Every row gives one point. Examples show where two turns around zero, p and q, send a point. Write where each new point lands after one turn and then the other. Backwards means that the second turn is done in reverse. Each puzzle has new turns, and all numbers are rounded.
In the rows, 128 means zero.

Turn p:
[159 139 166] -> [173 106 121]
[131 139  52] -> [ 64 133  85]
[113  98 154] -> [137 125 169]
[109 136 140] -> [138 148 136]
Turn q:
[112  97 158] -> [125  86 145]
[147 157 141] -> [146 154 147]
[178 149 119] -> [170 161 118]
[ 75 109  95] -> [ 70 111 102]
Where do these land?
p, then q: [137 167 113] -> [118 155  96]
p, then q backwards: [105  73 127] -> [ 89 145 170]
q, then p backwards: [ 92 159 139] -> [ 93 100 110]
q, then p: [179 113 133] -> [126  82 101]

Turn p:
[149 137 116 138] -> [128 153 117 135]
[ 86 120 139  93] -> [129  91 161 100]
[176 149 111 169] -> [128 179  98 163]
[146 133 113 103] -> [137 149 126 102]
[183 107 129 145] -> [135 147  71 133]
[108 115 111 152] -> [ 93 122 130 141]
[ 48 136 177  95] -> [147  56 194 122]
Turn q:
[172 176 166 153] -> [181 128  69 132]
[120  82  85 122] -> [ 90  96 167 118]
[ 96 117  73 118] -> [ 73 116 153 151]
[136 143 152 102] -> [132 156 108 109]
[114 122 164 144] -> [163 145 145 131]
Where do these land?
q, then p: [150  58 150 121] -> [179  98 113  81]
p, then q: [124 124 102  91] -> [110 164 119 109]
p, then q: [163 155 147 161] -> [144  89  99 156]
q, then p backwards: [ 77 161  93 155] -> [112 150 132 198]
p, then q: [126 142 148 113] -> [141 120 118 106]

Turn p:
[159 105 172 101] -> [161 152 151  84]
[ 75 124 102 156] -> [ 74  97 124 146]
[171 155 169 120] -> [161 183 120 116]
[151 123 117 140] -> [142 132 143 148]
[ 84 134  80 123] -> [103  77 102 147]
Turn q:
[104 155 115 143] -> [117 117  95 148]
[141 118 107  92] -> [161 133 123  99]
[165 103 108 186] -> [137 182 150 176]
[ 98  94 129 118] -> [152  94 147 135]
[104 105 184 124] -> [103  87 172 123]
[167 211 128 109] -> [ 84 167  70  83]
[117 111 126 124] -> [141 115 137 132]
Where do these land?
p, then q: [127 144  88 101] -> [163 156 143 147]
p, then q: [136  67 161 151] -> [ 82  92 154  92]
q, then p backwards: [118 108 167 127] -> [116  87 121 141]
q, then p: [152 177  90 114] -> [151  96  87 165]
p, then q: [ 80 123 142 130] -> [150  83 120 126]
q, then p: [158 131 123  80] -> [172 119  99 107]
q, then p: [124 147 126 194] -> [ 72 138 124 167]

Turn p:
[ 99 164 107 124 129 117] -> [ 93 110 120 141 144 153]
[112 142  91 103 165  96] -> [103 111 152 168 169 129]
[130  66 108 110 157 184] -> [206 109 169 118 144 137]
[ 96 117 118 157 118  99] -> [ 95 100 149 124 101 125]
[165  78  99 172 153 133] -> [177 103 150 162  89  96]
[101 149 161 157 147 100] -> [ 85 154 146 141  98 147]
[139 154 189 139 107 180] -> [149 179  87  94 102 164]
[174 136 115 107  80 115] -> [129 122  78 115 146  80]
[137 145 164  84  96 128] -> [116 164 101  89 158 120]
Turn q:
[135 159 147 113 145 122] -> [118 158 115 142 116 107]
[128 175  97 139 160 121] -> [114 128  78 119  89 120]
[101 117 109 187  94 166] -> [153  61 140 149 109 164]
[ 83 166 177 104 158  78] -> [ 69 150 144 145 105  59]
[147 130  90 159  84 135] -> [172 108 133 106 101 162]
[130 126 134 106 104  87] -> [126 150 162  99 121 112]
[103  84 137  93 104 158] -> [107 128 170 140 166 167]
[171  86  88 143 131 123] -> [165 113 107  81 160 145]
[155 109 172 107 172 162] -> [127 156 103 169 186 117]
Where do these land?
p, then q: [142 128 186 160 145  96] -> [132 137 159 144  61 119]
p, then q: [150 160 110  89 115 101] -> [ 94  99  94 101 123 108]
p, then q: [134  64 145 135 153 124] -> [159 168 156 142 130  88]
q, then p: [ 99 104 129 111 106 154] -> [148 148 145 113 108 162]
q, then p: [ 96 206  56 148  98 111] -> [130  80  81  34 146 114]
p, then q: [131 116 155 119 170 140] -> [149 149 113 162 111 111]
q, then p: [145 118 116 134 110 170] -> [174 129 113 138 117 139]

Turn p:
[126 117 131 120 126 156] -> [123 137 105 129 145 122]
[ 65 146 130  85 121 114] -> [101  65 101 131 119 158]
[150 143 118 203 121 142] -> [157 159 141 112  94  71]
[141  97 122 138 159 104] -> [167 143 144 126 135 155]
[164 137 162 139 126 144] -> [125 141 152 135 156  92]
[113 157 113  89 129 130] -> [ 88 107 121 108 127 148]
[137 100 120 123 113 106] -> [134 144 133 156 119 151]
Turn q:
[125 109 121  96 157 138] -> [134 167 103 131 139 120]
[129 145 149 108 143 128] -> [152 148 133 128 110 130]
[146 123 142 111 166  97] -> [151 157 121 154 130 162]
[111 115 150 171 142 115] -> [ 91 135 158 134 121 156]
[130 132 154 113  70 119] -> [151  96 133  77 124 142]
[ 93 136  80 151 150 139] -> [ 98 135 149 157 154  85]
[154 129 101 109 128 168] -> [132 123  84 134 119  92]
[135 133 126 166  68 119] -> [113  63 144 107 129 137]
Where do these land?
q, then p backwards: [120 123 114 104 112 136] -> [125 131 136 138 146 154]
p, then q: [135 128 113 127 146  93] -> [130 128 112 103  97 126]
q, then p: [112 121 120 137 164 135] -> [133 100 135 113 109 109]
p, then q: [166 162 108 115 144 119] -> [155 159 146  94 110 123]
p, then q: [103 134 112 148 161 128] -> [151 123  87 119 138 127]
p, then q backwards: [152 106 113 118 103 128] -> [126 116 135 133 170 126]
q, then p: [104 127 182 134 158 139] -> [ 80  98 125 136 126  92]
p, then q: [131 109 109 151 133 142] -> [152 106 123 143 125 117]
p, then q backwards: [128 142 181 119  31 132] -> [140 151  61 193 172 161]

Turn p:
[120 121  74 121 173 106 121 155] -> [ 78 144 169 118 138 162 146 145]
[156  83  99 135 103 147 131 127] -> [119  89 156 135 105 111 151  98]
[117 157 121 156 168 160  99 106] -> [124 134 118 125  94 182  89 132]
[146 118 161  47  85  67 145 109] -> [143 134 121  71 186  42 138 128]
[118 145 111 134 157 147 149 120] -> [114 153 143 144 114 141 101 128]
[ 77 120 176 150 100  96 145 139] -> [170 141  97 160 185 133 146 116]
[105 193 123 159 158 124 118 174] -> [122 151 115 159 129 177 120 197]
[121  56 162  92 115 152 115 139] -> [155 141 121 101 110 109 188  75]
[163 133 160 159 131  54 131 121] -> [ 89  98  72 130 182 115 123 136]
[132 165 101 138 116 164 103  97] -> [148 102 146 120  94 146  83 144]
[153 117 120 116 101 191 150 121] -> [147 120 150 143  71  90 124 110]
Turn q:
[108 106 141  74 107 168  72 122] -> [151 172 134 179 138 130 106 187]
[158 107 142 127 184 103 133 133] -> [117 151 133 113 141 102 184 107]
[118 143  96  82 113 117 170 119] -> [137 123  71 150  98 117 111 105]
[163 125 137 144 142 108  99 168] -> [100 112 143 133 167 131 170 136]
[159 137 157 156 129 185 128 147] -> [ 74 142 170 121 149 127  97 128]
[160 147 112 146 126  86 138  85] -> [135  90 146 134  86 121 158  95]
[ 70  76  92 133  87  83 160 111] -> [199 126  83 114 110 192 128 102]
[ 71 141  82 142 113 149 139 115] -> [176 105 112 112 129 129  70 122]
[146 171 194 148 151 153 113 152] -> [ 62 130 160  97 133 104 128 171]
Where do these land?
p, then q backwards: [164 161  63  99  87  84 149 113] -> [134 192 134 167 156 172  72 140]
p, then q: [129 104 140 162 126 114 155 145] -> [148 119 143  90 126 128 122  98]
q, then p: [155 116 164 159 122 174 155 133] -> [183 161 110 105 128 151 106 133]
q, then p backwards: [107 116 167 131 174 117  92  82] -> [116 137 117  58 106 152 122 166]
q, then p: [133 148 108 116  84 108  99 140] -> [117 108 132 162 110 149 161 101]
q, then p backwards: [132 111 146 129 183 145 103 145] -> [114 125 126  79 125  91 152 146]
p, then q: [100 109 188  79 175 119 118 124] -> [128  95  95 159  93  61 104 119]
p, then q: [121 120  58  90  79 120 126 121] -> [ 89 184 126 112 111 143 181 157]
q, then p: [111 168 118 187 122 172 154 148] -> [149 143 123  52 126 155 155 103]
